Each row of a before or after table is a point. One or more steps were done to the points. Then noise was added and the rows were shuffled. The steps act on columns, c1 being the first. What was done? A step turns or swaps two columns, mirrors them in a line or flattens them onto one, adds a multiple of one to another, or multiplies or shifts one. Angles are multiples of 10 degrees, from the lower column toward the higher: turns from -170 to 170, lines from 10 to 170 but not 90. Use the fewest steps. Two steps may share a column if one is a turn and the other turns, adds or multiplies; they go together, in the order done. Otherwise the lowest column goes first.
In the rows, 128 means zero.

Before (13 x 3):
[[ 64 188 152]
 [161  85 101]
 [ 78 181 181]
 [ 71 111 151]
 [179 184  94]
 [184 106 128]
 [ 98  95 178]
 [128  93 145]
 [127  74  98]
 [128 140  79]
 [149 183 134]
 [128 168  95]
 [ 81  58  73]]
After (13 x 3):
[[105  69 152]
 [ 57 201 118]
 [107  97  92]
 [157 133  62]
 [165 114 142]
 [109 118 166]
 [109 130  78]
 [ 76 142 181]
 [144  80 142]
 [ 42 183 100]
 [129 166  90]
 [ 57  45 145]
 [ 54 136 158]]
Steps: shift c1 by -20; turn c2 and c3 by -50 degrees

Before (8 x 3):
[[117  98 143]
 [ 92 167 215]
 [130 166  94]
 [ 70 110 120]
 [182 153 197]
 [104 156 165]
 [115 134  67]
 [ 79  96 184]]
After (8 x 3):
[[ 53 109 121]
 [ 61  90 189]
 [114 161  91]
 [ 64 172 219]
 [161 153 195]
 [ 86 160 161]
 [100  94 144]
 [103 136  59]]
Steps: shift c1 by -20

Before (11 x 4):
[[106 190 162 102]
 [ 95 179 134  84]
 [ 96 193 112  85]
 [ 71 133 127 109]
 [113 121 135 170]
 [139 142  43 164]
 [178 123 118 126]
 [ 46 117 104 161]
 [151  86  84 108]
 [ 41 128 110 110]
 [212  66 184 148]]
After (11 x 4):
[[159 189 114  84]
 [212 129 130 100]
 [ 80 123 132 123]
 [186 132 115 116]
 [117 145 216 102]
 [148 189  81 129]
 [160 178  95  99]
 [ 47  68 100 184]
 [106  87 152  90]
 [147 123 152 167]
 [208 114 168 137]]
Steps: multiply c1 by -1; mirror c3 and c4 in the line at 70 degrees

Before (11 x 6):
[[102 120 144 162 110 115]
 [112 112 116 128 162 147]
 [128 133 112  80 164 154]
 [ 94  98 172 145 122 131]
 [102 127  89  85 145 158]
 [ 88 172 112 146 151  95]
 [120  90 154 153 104 103]
 [151 132 139  96 134 158]
 [ 96  82 136 146 131 116]
 [114 146 132 125 122 145]
 [115 155 136  86 138 127]]
After (11 x 6):
[[145 111 167 129 107 131]
 [139  98 104 211 135 126]
 [101 113 129  25 119 134]
 [174  95 118 170 120 126]
 [157  95 101 170 118 167]
 [ 85  88 129 168  98  96]
 [126 128 172   6 110 136]
 [128 149 142  48 132 159]
 [165 115  86 187 133 131]
 [130 101 178  26 139 118]
 [112 113 137 115 136 141]]
Steps: turn c1 and c2 by 90 degrees; turn c3 and c6 by 50 degrees; turn c3 and c5 by -150 degrees; multiply c4 by 2.5

Before (13 x 8):
[[167  76  87 113  68 130 162 122]
 [158 104  99 171 143 112 150 119]
 [153 104 173 130  89 120 129 113]
 [129  55 142 115  72 175 141 178]
 [129 156 173 114 145 185 120 147]
 [176 141 102 143  90 207 142 123]
 [110 146 162  96 166 123 117 117]
 [151 115 119 120 143 107 177 157]
 [ 82 137 153 113 103 139 180 169]
 [128  68 118 149 133 160 149 109]
 [149 132 126 138 168 185 112 100]
 [ 78 130 129 127 124 162 120 172]
 [164 124 149  88 163 142 110 123]]
After (13 x 8):
[[178 143 105 108  50 207 132 124]
 [159 103  99  84 156 114 164 118]
 [129 156 173 142 162 186 115 149]
 [127  54 145 127  18 175  91 178]
 [130  69 117  98 142 161 134 110]
 [169  76  90 113   8 129  59 123]
 [163 121 149 166 197 139  93 122]
 [148 131 126 134 211 183 164 100]
 [ 78 130 130 135 120 161 137 171]
 [151 105 171 132  52 120 133 112]
 [152 112 118  94 157 104  53 157]
 [ 81 137 156  99  81 134  39 169]
 [110 148 164 156 207 124  93 117]]
Steps: turn c4 and c7 by 130 degrees; multiply c7 by 2; multiply c5 by 2

Before (11 x 9):
[[ 87 120  93 107  70 118  82 138  73]
 [128 151  56 143 125 152  90 116 167]
 [173  62 153  33  49 181  73 168  80]
 [147 119 130  86 141 111  44 144 143]
 [172 187 126 144  93 104 161  72 160]
 [ 85 127  71 141 138  71 141 183 163]
 [160 112 162 143 101 164 121 142  59]
 [109 121 166 125 119 140 163 114 129]
 [104  85 156 102 100 143  73  90 129]
 [150  60  76  47 146 137  68  78  44]
 [ 94 112 149  19 127 149 104 173  56]]
After (11 x 9):
[[ 97  75  65 140 106 161  57 110 122]
 [197  80  94 168  52 113  96  37  60]
 [131  58 140 170 117 169  86  16 110]
 [ 63 159  90 177 172 136 121 138 128]
 [127 129 151 114 101 149 154 123 124]
 [148 166  73 117 175 142  87 147 154]
 [177  49 139 137  89 117 143 147 109]
 [122 144 139 143 135 106  52  89 116]
 [132 132 124  88  85 159  64 102  85]
 [147  42  99  77 176 117  83  46  60]
 [133 159 106  70 103  74 183 144 187]]
Steps: add 0.5 times c1 to c7; turn c1 and c6 by -60 degrees; swap c2 and c9; turn c3 and c5 by -40 degrees; swap c4 and c8

Before (8 x 11):
[[144 115 110 171 157  96 122 180 159 118 136]
 [123 167 178 124  79 111 109 142 119  72  89]
 [ 92 169 199 104 128 116 131 107 138  99 116]
 [146 145  79 190 148 159 113 172 111 142 125]
 [105  64 143 190 140 131 117 137 139 130 153]
 [132 105  45 167 142 151  90 156 150 122 152]
 [166 149 186 106  99 137 126 101 130 108 111]
 [134 102  85 184 172  89  85 159 102 119 167]]
After (8 x 11):
[[133 104 179 165 141 177  90 104 200 121 183]
 [144 115 164 170 156  42 121  81 135 116  88]
 [146 146 128 188 147 211 114 102 179 111 173]
 [ 91 170 114 103 129 101 131 124  57 141 100]
 [106  65 133 189 140 123 117 122 112 125 155]
 [165 148 110 106  99 161 127 135  73 139 129]
 [124 168 104 126  81 104 109  85  84 144  68]
 [134 104 118 184 173   8  85  99 178 123 104]]
Steps: turn c3 and c9 by -110 degrees; multiply c6 by 3; turn c6 and c11 by 30 degrees; turn c8 and c10 by -140 degrees; multiply c10 by 0.4

Before (12 x 12):
[[133 128 131 122 132 139  91 181 105 122 159 146]
 [173 179 117 100 100 101 184 123 102 121 141 111]
 [138 147 130 130 117 156  97 103  93 139 148 113]
 [129 148  67 116 138 154 122 130 123 132 105 163]
 [163 117 119 107 119 152  92 150 132 124 131 117]
 [173 137 116  44 104  65  89 172 109 151  81 171]
 [217 141 115 143 133 153  98 117  90 131  71 140]
 [151 135  70 119   7 158 163 150  93 177 149 171]
 [149 114  65 115  36 158  94 139  95 126 144 197]
 [140 154  74 105 130  92 147 111 161 164 140 193]
 [130 105 102 127 141 118 116 120 100 135 154 121]
 [138 146 130 125 121 152 204  92 122 130 142 142]]
After (12 x 12):
[[139 117  74 111 158 167 160 130 180 144 139 149]
 [147 155  67 111  90  99 103 130  74 147 139 106]
 [173  90 118 103 100 155 197 124  84  74 138 111]
 [136  62 127 125 133 117 171 171 120  96 142 124]
 [173 167 115  46 125 172 125  63 100 155  81 127]
 [134 163 133 124 140 100 113  83  90 131 159 135]
 [137 161 132 131 117 108 135 157  71 132 145 119]
 [164 157 118 103 116  98 107 116 135 140 135 121]
 [129 128 103 127 136 137 102 131  84 154 155 130]
 [153  94  70 122  58  90 146 120  72 165 148  88]
 [130 139  69 119 151 104 146 136 120 120 105 146]
 [219 162 114 146 137 105 131 150  67 132  70 133]]
Steps: turn c2 and c7 by 70 degrees; add -0.7 times c7 to c10; flatten c5 and c12 onto the line at 30 degrees; turn c6 and c8 by 160 degrees; multiply c9 by 1.6

Before (13 x 14):
[[126 113 117 134 138 107 105 141 152 122 154 120 110 165]
 [135  84 139 118 140 126 142 179 145 160 119 121 123 116]
 [138 152 127 138 138 102 147 153 126 154 127 133 108 147]
 [164 132  96  83 117 128 137 133 149 117 139 115 131 121]
 [133 115 120  84 100 110 145 136 127 125 137 147 145  88]
 [126 143 116  98 114 134 158 124 139 126 182 123 103 110]
 [143 131 119 120  93 101 126 127 150 130 115 102 110 123]
 [143 136  97  83  80 133 132 177 150 115 122 119 128 136]
 [137 169 108 122 122 133 102 142 144 158 112 100 122 140]
 [123 157 120 135 150 114 135 163 141  81 133 138  83 138]
 [131 104  86  92 139 145 132 125 134 132 107 139 116 156]
 [143 169 144 148 143 147 143  95 162 132 122 136 114 144]
 [160 155 131 139 134 143 129 141 131 129 139 160  91 117]]
After (13 x 14):
[[133 170 107 121 124 136 103 133 183 163 135 156 122 161]
 [133 153 114 138 136  99 148 161 151 140 151 125 105 182]
 [136 139  77  84  79 133 133 154 156 150  92 135 123 151]
 [151 156 124 134 137 142 129 162 158 108 141  94  91  96]
 [132 115 115  81  98 111 146 121 111 142 110 106 144   8]
 [121 158 103 136 151 113 134 177 171  90  98 122  83 157]
 [150 130 100  85 116 129 138 116 155 135 109 142 131 105]
 [131 106  95  91 139 146 134 114 108 166 100 118 119 209]
 [124 108 110 136 136 107 105 146 137 100 141 134 113 238]
 [134  80 110 121 141 127 141 183 104 160 139 135 122  89]
 [129 148 122  97 114 137 158 134 157 101 151 131 103  75]
 [134 130 119 120  91  97 127 130 151 144 117 155 110 111]
 [141 168 158 148 145 148 145 113 202 123 134 122 113 176]]
Steps: multiply c1 by 0.7; add 1 times c2 to c9; turn c3 and c8 by 30 degrees; add -0.5 times c13 to c8; add 0.7 times c4 to c11; turn c10 and c11 by 50 degrees; multiply c12 by -1; multiply c14 by 3

Before (14 x 18):
[[128  95 164 160 131 168  96 155 130 169 114  96  91 118 164  79  85  84]
 [161 128 147  89 154  86 134 162 137 102 105 177 167  98 125 151 155  95]
 [132 123 148  87 131  92 152 140 119 102 160 131 143  94 125 135 171 162]
 [110 160 167  87 120 117 108 120 143  82 117  91 149  77 114 125 141 146]
 [165  98  95 131 166 126 122 150 117 136  65 120 105 145 139 134  83 118]
 [133 164 111 124 128 152 143  69 167 156 112 111 124  70 135 103 110 137]
 [170 115 107 144 146 113  90 155  96 134  83 181 119 137 156  98  73 122]
 [144  78 100 128 155 149 104 158 118 136  65 180 149 143 183 122 117 127]
 [ 95 156 131  95 150 140 162 116 137 147  94 132 131  83  92  98 109 159]
 [141 126 157  93 175 104 108 121 147 123 137 144 172 111 120 148 113 143]
 [ 90 162 107 145 149 149 155  94 155 108 140  87 152  66  83  88 111 139]
 [153 144 140 115 187  94 145 149  96 115  88 140 169 112 163 131 129 141]
 [120 170 132  82 131 128 146 164 134 112 150 119 165  73 126 154 123 150]
 [156 104 107 120 147  84 101 165 107 161  79 139 171 117 138 125 122 128]]
After (14 x 18):
[[  7 124 108 143 147 105  87 153 107 134  85 170  85 113 156  88  91 124]
 [205 118 113 125 128 141 143  70 104 156 112 102 114 195 135 103 117 136]
 [189 122 130  95 150 128 163 115 152 145  97 120 118 177  92  94 111 160]
 [108 109 149  90 154  98 135 163  97 101 106 186 174 153 126 144 124  94]
 [132  95 165 159 131 148  95 157 125 168 113  75  73 114 165  85 120  84]
 [ 48 105 107 122 148  85 103 166 112 158  78 143 158 124 136 136  95 126]
 [105 101 146  88 132  98 151 140 129 103 160 140 168 150 126 144 151 161]
 [ 88  99  98 127 156 146 104 159 119 136  64 170 138  84 183  98 106 127]
 [235 113 109 144 149 134 154  94 149 108 140  75 135 196  84 100 101 139]
 [184 119 167  86 120 119 110 117 136  85 119  92 151 187 113 144 125 145]
 [153 125 131  80 134 141 148 165 132 110 149 129 154 197 126 154 102 148]
 [ 28 129 141 113 187  95 147 147 123 116  89 145 161 152 165 138 103 142]
 [ 59 117  94 130 170 128 120 151 101 135  64 121  81  96 140 135 106 116]
 [152 116 157  91 173 112 109 122 108 125 136 153 153 140 121 150  86 141]]
Steps: turn c1 and c9 by -120 degrees; multiply c1 by 2.5; mirror c2 and c14 in the line at 20 degrees; turn c6 and c16 by -20 degrees; turn c12 and c16 by -20 degrees; turn c13 and c17 by -40 degrees
